Each row of a before or after table is a point. One or more steps were done to the points. Then noise was added and the rows were shuffled. The steps act on how far a point lies along the listed directions, d1 being the first. Write out the steps. A step turns or swaps two directions, mirrors them in a line or flattens them onto one, adds a multiple of one to another, or multiplies one. Angles are multiples of 10 degrees, from the lower direction toward the higher: turns from -170 to 170, lines from 10 to 170 but not 90. Use the fewest steps. Two steps may share a direction if one is a turn and the other turns, adds or multiplies; they go together, in the order done. Otherwise the lowest direction goes first.

Directions:
(1): -0.009  -0.047
(2): -0.047  0.009
Before, 8 rows:
0.038  0.000
0.005  0.050
-0.063  -0.051
0.004  -0.025
-0.019  -0.040
0.002  -0.062
0.021  0.046
0.011  -0.029
After, 8 rows:
0.009  0.055
0.001  -0.024
-0.002  0.007
-0.006  -0.037
0.011  0.051
-0.008  -0.063
-0.010  -0.053
-0.005  -0.027
Steps: multiply d2 by 0

Directions:
(1): 0.066  -0.016  0.005  0.026  0.032  -0.019
(2): 0.037  0.051  0.018  0.006  -0.041  0.027
(3): -0.002  -0.014  -0.046  0.048  -0.043  -0.015
(4): 0.028  -0.031  -0.008  -0.056  -0.038  -0.020
(5): 0.005  0.050  -0.047  -0.021  0.021  -0.033
(6): 0.015  -0.014  -0.045  -0.012  0.016  0.063
Before (12 x 6):
-0.032  0.034  0.028  -0.021  0.000  0.019
-0.014  -0.007  0.011  0.006  -0.017  0.057
-0.078  0.005  -0.007  -0.035  0.053  -0.001
-0.028  -0.005  -0.038  0.064  -0.010  -0.024
0.051  -0.051  0.011  -0.084  -0.015  -0.023
-0.004  0.014  -0.046  -0.033  0.038  0.118
0.008  0.025  -0.001  -0.059  -0.026  -0.003
-0.011  0.041  0.013  -0.039  0.006  0.019
-0.014  0.052  0.004  -0.012  -0.011  0.003
-0.024  0.023  -0.032  0.040  -0.032  -0.001
-0.026  0.032  0.000  0.007  -0.030  0.020
-0.007  0.001  0.032  -0.008  0.037  0.038
After (12 x 6):
0.017  0.003  -0.023  -0.012  -0.037  -0.048
0.006  -0.030  0.030  0.044  -0.002  -0.016
0.061  -0.024  -0.011  -0.067  -0.065  0.006
-0.043  0.002  0.015  -0.016  0.068  0.002
-0.011  0.025  0.010  0.040  -0.033  -0.025
0.019  0.016  0.014  0.049  -0.024  0.021
0.008  0.032  -0.013  0.032  -0.027  -0.031
-0.021  0.019  -0.021  0.020  -0.014  -0.040
0.098  0.007  0.011  0.078  0.028  -0.044
0.019  0.081  0.050  0.008  -0.006  -0.020
-0.023  -0.005  0.010  0.027  0.000  -0.039
-0.036  -0.010  0.002  0.007  0.046  -0.028
Steps: swap d1 and d6; turn d2 and d3 by 120 degrees

Directions:
(1): -0.028  0.041  -0.002  -0.044  0.007  -0.047  -0.070  -0.001  -0.030  -0.026  0.007  0.014
(2): -0.038  0.029  -0.043  0.033  -0.043  -0.019  0.008  0.060  0.024  0.004  -0.041  0.015
(3): 0.019  0.002  -0.027  0.070  0.060  -0.035  -0.003  -0.020  0.002  -0.047  -0.011  0.001
(4): 0.069  -0.011  0.017  0.031  -0.033  -0.007  -0.061  0.032  -0.011  0.016  -0.006  -0.032
(5): -0.011  -0.035  0.008  0.029  -0.034  -0.024  -0.027  -0.043  0.031  0.026  0.025  0.067
(6): 0.006  -0.028  0.027  0.006  -0.041  -0.021  0.039  0.025  -0.053  -0.061  0.017  0.026
Before:
-0.020  -0.005  0.030  -0.057  0.052  0.008  0.008  -0.055  -0.056  -0.036  0.041  0.004
0.033  -0.036  0.000  0.060  0.032  0.044  0.071  0.002  0.027  -0.013  -0.011  -0.031
-0.044  0.009  -0.004  -0.004  0.008  0.009  -0.007  -0.030  0.001  0.007  0.040  0.042
0.008  -0.002  0.002  0.006  0.012  0.051  0.000  -0.023  0.046  0.029  -0.033  -0.031
-0.023  0.001  0.034  -0.061  -0.026  -0.007  0.014  -0.022  -0.012  0.012  0.005  0.000
0.035  0.016  -0.021  0.010  -0.040  0.002  -0.055  0.065  0.041  0.038  -0.052  -0.034
0.031  -0.027  0.013  -0.066  0.000  -0.015  0.017  -0.018  -0.047  -0.030  0.043  0.030
0.007  -0.046  0.040  -0.061  -0.010  0.022  0.017  -0.024  -0.048  0.011  0.053  0.013
-0.023  -0.006  -0.011  0.012  -0.006  0.053  0.030  0.004  0.023  0.005  -0.041  -0.020
0.012  0.023  -0.018  -0.001  0.043  0.015  0.055  0.042  -0.034  -0.034  -0.032  -0.061
After (10 x 12):
-0.043  0.007  0.029  -0.060  -0.024  -0.011  0.010  -0.028  -0.008  0.013  -0.001  0.012
-0.083  0.028  -0.009  -0.055  0.051  -0.029  -0.035  -0.059  -0.022  -0.019  0.018  0.051
-0.020  -0.022  0.018  -0.060  0.006  -0.013  -0.042  -0.047  -0.033  0.009  0.051  0.036
-0.001  -0.006  -0.017  -0.054  0.001  -0.039  -0.034  -0.045  0.001  0.000  0.038  0.062
-0.008  0.014  -0.038  0.021  0.056  0.010  -0.013  -0.039  0.054  0.062  -0.020  -0.013
0.036  -0.035  0.005  0.049  0.069  0.024  0.020  -0.059  0.029  -0.012  0.013  -0.021
0.024  0.004  0.023  -0.018  0.030  0.045  0.014  -0.013  -0.010  -0.025  -0.024  -0.053
0.093  -0.015  0.015  0.018  -0.055  0.031  -0.036  0.084  0.019  0.041  -0.043  -0.074
-0.064  0.017  -0.007  -0.019  0.007  0.015  0.038  0.000  -0.026  -0.033  0.033  0.035
-0.008  -0.020  0.006  -0.001  0.019  0.060  0.029  -0.023  0.009  0.001  -0.019  -0.025
Steps: turn d1 and d2 by 50 degrees; turn d2 and d3 by -20 degrees; multiply d4 by 1.6; swap d5 and d6

Directions:
(1): -0.028  0.002  0.020  0.016  0.015  0.023  0.017  0.004  -0.006  0.023  0.023  0.001  0.001  -0.048  -0.064  0.010  -0.048  0.009  0.023  0.092  -0.005  0.045  -0.018  -0.055
(2): 0.017  -0.004  -0.040  -0.014  -0.013  0.012  -0.046  0.025  -0.009  0.014  -0.026  0.013  -0.076  0.045  -0.023  0.034  -0.027  -0.075  0.018  -0.006  -0.028  0.014  -0.058  -0.006
Before, 10 rows:
-0.003  -0.020  -0.014  0.017  -0.002  0.001  0.006  -0.001  -0.009  0.012  0.005  -0.005  0.000  -0.003  -0.037  0.008  0.006  -0.003  -0.012  0.004  -0.009  0.000  0.001  -0.004
0.051  -0.030  -0.077  -0.042  -0.038  -0.016  -0.092  0.040  -0.016  -0.002  -0.081  0.031  -0.134  0.122  0.045  0.029  0.006  -0.147  -0.014  -0.125  -0.026  -0.053  -0.052  0.056
-0.015  0.003  0.009  0.024  -0.002  -0.001  0.034  0.002  -0.005  -0.032  0.006  0.000  0.045  -0.010  0.028  -0.018  0.021  0.029  -0.005  -0.018  0.019  -0.010  0.019  0.015
-0.023  0.001  0.030  0.051  0.012  0.013  0.035  -0.013  -0.003  0.005  0.032  0.001  0.046  -0.066  -0.021  -0.048  -0.009  0.055  -0.005  0.067  0.011  0.024  0.019  -0.028
0.011  0.007  -0.027  -0.022  -0.016  -0.001  -0.009  -0.006  0.018  0.001  -0.001  0.001  0.009  0.015  0.019  -0.008  0.009  -0.029  0.013  -0.056  -0.015  -0.021  -0.008  0.008
-0.059  0.000  0.015  0.011  0.018  0.025  0.033  -0.008  0.009  -0.005  0.024  -0.008  0.009  -0.047  -0.033  0.003  -0.048  0.028  0.025  0.056  -0.011  0.003  -0.005  -0.053
0.042  0.008  -0.054  -0.016  -0.032  -0.006  -0.082  -0.004  -0.016  -0.005  -0.040  0.006  -0.085  0.085  0.027  0.031  -0.009  -0.093  0.000  -0.085  -0.012  -0.009  -0.046  0.050
-0.017  -0.014  0.022  0.007  0.013  0.013  0.021  -0.008  -0.023  0.026  0.008  -0.012  0.026  -0.046  -0.037  0.023  -0.009  0.018  0.009  0.061  0.004  0.037  0.002  -0.037
-0.010  0.001  0.030  0.016  0.005  0.022  0.042  -0.008  0.013  0.003  0.041  -0.006  0.036  -0.047  -0.025  -0.028  -0.004  0.046  -0.003  0.051  -0.007  0.031  0.035  -0.011
0.018  0.006  0.004  -0.010  -0.018  0.019  0.000  0.028  -0.016  0.031  0.004  0.021  -0.032  0.002  -0.013  0.011  -0.013  -0.008  0.023  -0.012  0.010  0.006  -0.013  0.008
After, 10 rows:
-0.005  0.000  -0.005  0.016  -0.010  -0.004  0.020  0.007  -0.006  -0.032  -0.005  0.002  0.028  0.010  0.039  -0.013  0.029  0.010  -0.008  -0.041  0.014  -0.020  0.010  0.028
-0.017  -0.014  0.032  0.008  0.016  0.004  0.033  -0.016  -0.019  0.014  0.012  -0.016  0.055  -0.048  -0.012  0.006  0.017  0.040  -0.006  0.037  0.018  0.020  0.029  -0.019
-0.010  0.001  0.028  0.044  0.008  -0.005  0.038  -0.022  0.004  -0.012  0.027  -0.003  0.067  -0.051  0.022  -0.063  0.023  0.069  -0.023  0.011  0.020  -0.005  0.048  0.006
0.021  -0.031  -0.068  -0.026  -0.025  0.020  -0.090  0.055  -0.027  0.033  -0.061  0.038  -0.168  0.080  -0.050  0.057  -0.067  -0.169  0.026  -0.008  -0.045  0.015  -0.102  -0.019
0.011  0.003  0.011  -0.008  -0.014  0.022  0.008  0.027  -0.013  0.032  0.009  0.024  -0.023  -0.009  -0.022  0.010  -0.017  -0.002  0.026  0.004  0.009  0.013  -0.012  0.000
0.012  0.005  -0.032  -0.022  -0.015  0.007  -0.015  0.000  0.016  0.008  -0.003  0.003  -0.009  0.015  0.005  0.003  -0.005  -0.043  0.021  -0.036  -0.024  -0.006  -0.024  -0.004
-0.006  -0.018  -0.009  0.018  -0.004  -0.001  0.011  -0.003  -0.007  0.010  0.008  -0.005  0.006  -0.006  -0.035  0.005  0.008  0.003  -0.012  0.003  -0.007  -0.002  0.007  -0.005
0.023  0.007  -0.047  -0.003  -0.024  0.015  -0.075  0.006  -0.025  0.018  -0.026  0.012  -0.106  0.053  -0.037  0.049  -0.059  -0.106  0.029  -0.005  -0.026  0.037  -0.075  -0.002
0.000  0.002  0.029  0.012  -0.001  0.010  0.041  -0.015  0.017  -0.010  0.035  -0.008  0.050  -0.032  0.007  -0.041  0.026  0.055  -0.019  0.010  0.002  0.007  0.057  0.016
-0.055  0.004  0.026  0.012  0.018  0.013  0.045  -0.018  0.014  -0.016  0.028  -0.015  0.041  -0.050  -0.005  -0.014  -0.021  0.057  0.010  0.029  0.003  -0.018  0.025  -0.031
Steps: turn d1 and d2 by -40 degrees
